Each point is reached from the start by the listed moves, each made once or not at all, plus a little noise. Is the number of moves made odd or even? Then give how often each move was made.

Moves:
(1): [49  4  3 -6]
(2): [-5 84 25 -1]
(3): [ -3 -22  79  10]
Start: [ 27  11 -23  15]
Points:
[66 79 83 18] -> odd (1, 1, 1)
[18 73 81 24] -> even (0, 1, 1)
[22 93  1 16] -> odd (0, 1, 0)
[ 28  10 -26  17] -> even (0, 0, 0)

Moves:
(1): [ 50  -4   8   7  -5   1   2   7  -9  -4   3 -14]
(2): [  7  65  -2   5  12   1   0   6  -2  10 -11   3]
(3): [-3 -1 43  3  4 -1  0 -2 -6  3 -7  2]
(4): [-6 -3 -3 63 -2  7 -1  1  7 -5  1 -4]
(5): [ 2 -7 -8  3 47  1  1  0  1 -8 -1 -1]
(6): [ 0  6  0 -5 -3 45 -2 -4 -3 -2  0  3]
(7): [-7  1 -5 -2  5 -3 53 -5 -6 -7 -4  2]
(8): [-8 -1 -1  1  0  4  3 43 -7  6 -5 -4]
(9): [ 3 -3  3 -7  2  4  6  6 45  0 -6  7]
(10): [  4 -13  -4   4   0   3   2  -3  -1  49  -7  -2]
(11): [ 2  6  6 -3  0  1  6  6  7 13 57 -7]
Start: [ 19 -12  24  22  -6   3 -23   7  13   6  10 -16]
Points:
[ 81  37  64  32  47  51 -10  22  -1  64  42 -30] -> odd (1, 1, 1, 0, 1, 1, 0, 0, 0, 1, 1)
[ 70 -28  61  93  33  62 -20   0  -6  43   0 -30] -> even (1, 0, 1, 1, 1, 1, 0, 0, 0, 1, 0)
[ 26  50   9  82  54  63  33   6  14  60  45 -17] -> odd (0, 1, 0, 1, 1, 1, 1, 0, 0, 1, 1)
[ 73  39  22  95   7  11  37  18   7  62  51 -37] -> even (1, 1, 0, 1, 0, 0, 1, 0, 0, 1, 1)
[ 64  46  61  89  56  58  35  19  41  -4 -14 -12] -> even (1, 1, 1, 1, 1, 1, 1, 0, 1, 0, 0)
